Rows are points. Examples show where two turns around zero, p and q, send a point. Where does a point land after both, in the order given? Backwards means that the second turn is done in reverse. Each puzzle has new turns, and all numbers are rounded.

Turn p:
[-23  24] -> [-30  14]
[ 3 19] -> [-4 19]
[ 20 -43] -> [ 34 -33]
Turn q:
[ -5 -30] -> [  0 -30]
[-14  45] -> [-21  42]
[ 19 -15] -> [ 21 -12]
Where do these land?
q, then p: [  0 -48] -> [ 24 -41]
q, then p: [-26  -1] -> [-22 -14]
q, then p: [ 2 14] -> [-5 13]
p, then q backwards: [24 35] -> [17 39]

Turn p:
[  6  -5 -25] -> [-16   4 -20]
[30 39 27] -> [55  4 -9]
[-31 -18 -15] -> [-35   7  15]
[32 37 40] -> [63 -4 -2]
[-10 -41 -10] -> [-37 -22   5]
[-27 -13 -17] -> [-31  10  11]
Turn q:
[-19   5 -28] -> [-17 -23 -19]
[39  0  7] -> [30 25 -7]
[-43  25  37] -> [-51  14  32]
[ 23 -30 -16] -> [ 37 -16  -6]
Where do these land?
q, then p: [  9 -20  -3] -> [  6 -18 -11]
p, then q backwards: [-17   0 -27] -> [-7 30  9]
p, then q backwards: [48 30 35] -> [ 47 -40 -25]
q, then p: [19 33 18] -> [18 38 -4]
q, then p backwards: [-27 -10  15] -> [-21 -22  12]
p, then q: [-31 -33 -38] -> [-50 -26  18]

Turn p:
[ 28 -14 -17] -> [ 26 -24   6]
[-48  33  -1] -> [-23  41 -34]
[45 -2 25] -> [17 -5 48]
[-26 -17  -7] -> [-21 -12 -21]
Turn q:
[  3 -40 -24] -> [ 32  -7 -34]
[ 27 -24 -24] -> [ 24  20 -30]
[-10  29 -24] -> [-36   0 -15]
[-9 37 36] -> [-27   0  45]
[ -5 -39   1] -> [ 35 -16  -9]
[-6 38 35] -> [-28   3  44]
Where do these land?
p, then q: [  1 -21 -39] -> [ 26   9 -35]
q, then p backwards: [18 14 22] -> [10 17 25]
q, then p backwards: [ -8  16 -41] -> [-43  -8 -11]
q, then p: [ 19 -32  47] -> [15  5 58]
q, then p backwards: [-24   0 -33] -> [-27 -23 -20]
q, then p: [-6 23 44] -> [-38  14  30]

Turn p:
[  5 -25 -13   9] -> [15 -3 16 21]
[  0 -11  -5  28] -> [13 20 16 10]
[  0  -3  25 -22] -> [ -2 -23   1 -24]
[-23  -3  14 -28] -> [-25 -24   9 -15]
[ 31  48 -22   3] -> [  2  22 -56   8]
[-13  -6   1  10] -> [-4  8 15  1]
Turn q:
[ 26 -14 -31 -17] -> [-23 -18 -29 -21]
[-19  18  13   6] -> [ 4  9 24 15]
[ 17 -14   1 -21] -> [  3 -17  -8 -24]
[19 25 -4 29] -> [-15  40  -4  -1]
[-17 -31  10 -10] -> [ 26 -26  -5   7]
[-25  17  10  14] -> [ 4 12 21 24]
Where do these land?
p, then q: [-22  10  16   1] -> [  2 -16  24   4]
q, then p backwards: [-22  33  21  13] -> [-20 -23 -11  33]
q, then p backwards: [ 30 -15  -5  -6] -> [ 11  23  20 -11]
p, then q: [ -6 -13   9  -8] -> [16 -8  0 -5]
p, then q: [ 37 -36 -31  22] -> [  5  52 -31 -20]
p, then q: [  9   3  -7 -10] -> [ -4  -2 -14   5]
p, then q: [-26  17  -3 -12] -> [  2 -15  14  26]

Turn p:
[ -2   4 -24 -20   0  13] -> [-22  -2  -1 -17  16  11]
[ 16  -6   1   9 -24 -13] -> [ 27   5 -11 -15  -3  -1]
[-23  -1  20  18 -20 -10] -> [ 15  23  -4  14 -27  10]
[  4  -8 -21 -41  13   7] -> [-35 -16   4 -29   9  -6]
[ 18   8  31  36 -20  21] -> [ 33  30 -18  28  14 -17]
[ 10  -8 -30  -1  12  12] -> [ -6  -8  18 -15  26   4]
[ 15   6   9   0 -12  -3] -> [ 11   0 -17  -2   1  -7]
[-26 -12  37  24  28 -12] -> [  5   1  26  41 -34 -13]
[-11  16 -23 -24  25 -15] -> [-28 -34   4  -5  -2  19]
Turn q:
[ -1 -15 -18 -16  35  13] -> [ 8 15 -6 13 -9 40]
[-19   5 -20  -8  24 -10] -> [-9  2 -6 29 10 21]
[ -8  -9  30  13 -34   0] -> [ 12  -4  21  -8  -7 -41]
[  7  -6 -34  11  14   3] -> [ -8 -19   1   1  -3  34]
[ -2  24  30   6 -29  14] -> [ -4  -1 -12 -11 -14 -46]
[  9   5  20 -12 -40  -6] -> [-12  13  13 -24   2 -35]
[ 13  -3  -8   6  30 -13] -> [ 12  -6 -12   0  19  26]
Where do these land?
p, then q: [  3 -14  12 -15  24  -8] -> [  8   3  25   6  16 -14]
q, then p: [ -6   1  16   4 -14 -32] -> [  3 -28  11  14 -17 -11]
p, then q: [  1 -18  14  38 -24   5] -> [ -9  -9 -32 -33  13 -10]
q, then p: [-13   0 -27 -16 -22  10] -> [ -6  28  -6  15 -22  13]
p, then q: [  2  18 -12 -20  28   7] -> [19 -1 17 30 -6 10]
p, then q: [17  4 22 -5 -1 -1] -> [ -9 -12  11  -3  19  10]
q, then p: [  3  -3 -48  22 -30   9] -> [-17  45  15  -9 -32 -14]
q, then p: [-7 13 23 -8 39 10] -> [ 19 -15   0  -5  37  21]
